Rows are points. Examples show where two turns around zero, p and q, send a point. Write where each new point lands after one turn and then the other. Backwards means that the second turn is done in reverse. Each puzzle has new turns, and all numbers are rounded.
(in the rows, 128 means zero)

Turn p:
[ 89 164] -> [177 149]
[155 131] -> [120 102]
[139  89] -> [ 88 134]
Turn q:
[132 122] -> [133 133]
[189 113] -> [132 191]
[142 125] -> [128 142]
[ 81 118] -> [146  84]
[ 97 163] -> [99 91]
Where do these land?
p, then q: [170  79] -> [157  70]
q, then p: [124 134] -> [126 135]
p, then q: [ 86 153] -> [ 93 162]
p, then q: [132 146] -> [136 144]

Turn p:
[149  98] -> [136  92]
[ 81 160] -> [ 97 176]
[154 126] -> [151 116]
Turn q:
[102  84] -> [110  80]
[135 121] -> [136 122]
[108 130] -> [108 127]
[167 177] -> [158 183]
Where do these land?
q, then p: [108 125] -> [108 130]
p, then q: [177 174] -> [186 162]
p, then q: [ 95 104] -> [ 90 112]
q, then p: [132 110] -> [128 110]

Turn p:
[109 161  93] -> [126 134  77]
[116  98 169] -> [101 114 170]
[155 110 173] -> [129 141 182]
[109 142 147] -> [100 139 128]
[105 152 102] -> [119 129  87]
[174 106  84] -> [193 112 124]
Turn q:
[146 120 129] -> [140 115 138]
[ 56 108 130] -> [ 92 134  63]
[131 149  81] -> [160 168 125]
[105  90 157] -> [104  90 100]
[158 154 146] -> [123 130 171]
[172 148 124] -> [150 132 171]
Where do these land?
p, then q: [114 167 128] -> [131 168 119]
p, then q: [132 104 102] -> [152 102 127]
q, then p: [108  86 182] -> [113  58 127]
p, then q: [158 154 101] -> [159 147 160]

Turn p:
[ 83 154 123] -> [116 108  81]
[153  85 135] -> [162 143 161]
[157 138  85] -> [104 175 132]
[145 100 159] -> [154 115 162]
[ 95 166  94] -> [ 97 135  76]
[134 125 172] -> [136  92 153]
Turn q:
[157 152 121] -> [101 135 102]
[167 135  88] -> [125 131  72]
[ 66 121 140] -> [146  92 177]
[122 104 162] -> [140 152 160]
Where do these land?
q, then p: [121 114 148] -> [118 109 142]
q, then p: [114 168 137] -> [160 109 106]
q, then p: [152  79 123] -> [ 82 147 150]
q, then p: [ 83 180 108] -> [199 126 119]
p, then q: [170  99 125] -> [ 87 151 147]

Turn p:
[117  75 143 127] -> [127 164 120 170]
[147  85 137 103] -> [137 128 106 177]
[118 191 118 122] -> [106  95 137  78]
[ 81 190 145 136] -> [ 74 121 161  79]
[120 123 110 141] -> [137 145 121 115]
[139 142  88 112] -> [141 109  95 104]
[174  89 155 155] -> [174 135 156 175]
Turn q:
[131  83  95 114] -> [ 78 108 112 141]
[134 127 109 122] -> [115 119 138 138]
[123  83 105 146] -> [ 81 142 108 135]
[160  96 147  93] -> [112  85 113  92]
[ 99 191 148 130] -> [194 143 143 147]
[152 203 159 145] -> [189 145 181 104]
[ 98 112 133 148] -> [126 154 100 139]
Where do these land?
p, then q: [158 128 111 162] -> [124 106 149  91]
q, then p: [118  92 148  94] -> [145 150  81 126]
q, then p backwards: [ 82 103  95 174] -> [ 84  68 142 112]
q, then p: [156 181 158 122] -> [137  85 139 178]
p, then q: [127 137 127  88] -> [102 136 109 152]

Turn p:
[126 118 118 134 106 174] -> [105  90 128 118 150 111]
[104 133 176 110 136 100] -> [120 153 147 118  76 144]
[124 142 108 136 169 182] -> [ 86 127 132 172 161 108]
[139  80 155  94 112  80] -> [140 157 107  67 105 162]
[ 88 106 102 140 104  87] -> [162 132  96 106  98  88]
[119 155  79 124 109 124] -> [151  97  95 158 126 117]
[196 162 157 158 160 149] -> [133 139 189 158 180 167]
Turn q:
[179 174  67 122 110 123] -> [103 186 125 186 134  90]
[107 126 108 116 160  86] -> [ 84 113 167 122 137 130]
[127 163 164 114 112 133] -> [135 129 114 131  76 130]
[110 132 167 162 210 144] -> [128  84 138 145 132 215]
[111 147 119 126 128 148] -> [139 150 143 129 117 141]
[132  95 129 147  84 125] -> [139 135  94  95 149 105]
[131  59 142 110  93 137] -> [168  99 114  89 152  86]
Where do these land?
p, then q backwards: [149 168 154 150 186 174] -> [140 150  62 118 187 118]
q, then p backwards: [131 143 171 122 130 154] -> [120 155 123 109 104  96]
q, then p: [113 173 151 146 114 135] -> [129  71 122 138 128 125]
p, then q backwards: [180  97  97 130 128  92] -> [123  96 122 177 106 173]
q, then p: [101 113 102 113  98 143] -> [134 138 134 142 111 176]
p, then q: [147  67 106 150 145  99] -> [ 95 130 165 184 106 117]
p, then q: [ 75 133 115  85  95  99] -> [133 173 120 101 150  69]
